Rows are points. A path goes straight from each point to the next, and from the last back to the first. The post is the endless flat space through its rows: a point in 2 columns, a line in 3, a plane in 4, and so on, so that a path can go around it. How many times does the path go around the post? Going back the other way cancels.

Post, 2 rows:
[[-23.1  -7.3 -12.3]
 [ 13.3  -3.8   3.3]]
Path:
[[ -7.8  11.7  -0.7]
 [-28.9  -5.5   8.1]
 [-27.1   4.5  -2.8]
 [-34.8   0.3 -23.5]
 [ -9.2  -1.6 -24.4]
 [-28.0 -17.7 -17.1]
 [ 14.7 -25.5  15.2]
 [ 15.0 -17.1  12.8]
 [ 12.5 -19.6  -0.6]
 [ 15.7  -6.9 -31.3]
 [-17.9   8.7 -17.5]
 [-53.7   4.6 -10.5]
 [-35.1 -10.2  -0.2]
 [ 28.2 -10.4  10.2]
 [-11.7 -12.6 -15.5]
 [  5.9 -16.5 -24.9]
 [ 71.5 -16.8  21.3]
 [-25.1 -15.3   8.3]
 [-19.8   1.5   2.1]
 [ -3.6   4.2  -8.9]
 [ 28.0  20.2  -1.0]
 [ -7.1  11.1   7.3]
 [-31.6  -4.0  15.5]
 [ 30.9  -8.7  16.2]
 [ -8.4 -23.2 -33.3]
 [  0.1 -21.5   0.1]
 [ -9.5 -14.0  23.4]
 [ 19.4   7.2  21.9]
 [  7.8   5.4  -2.5]
 [ -3.1   8.5 -21.9]]
Times around: 0
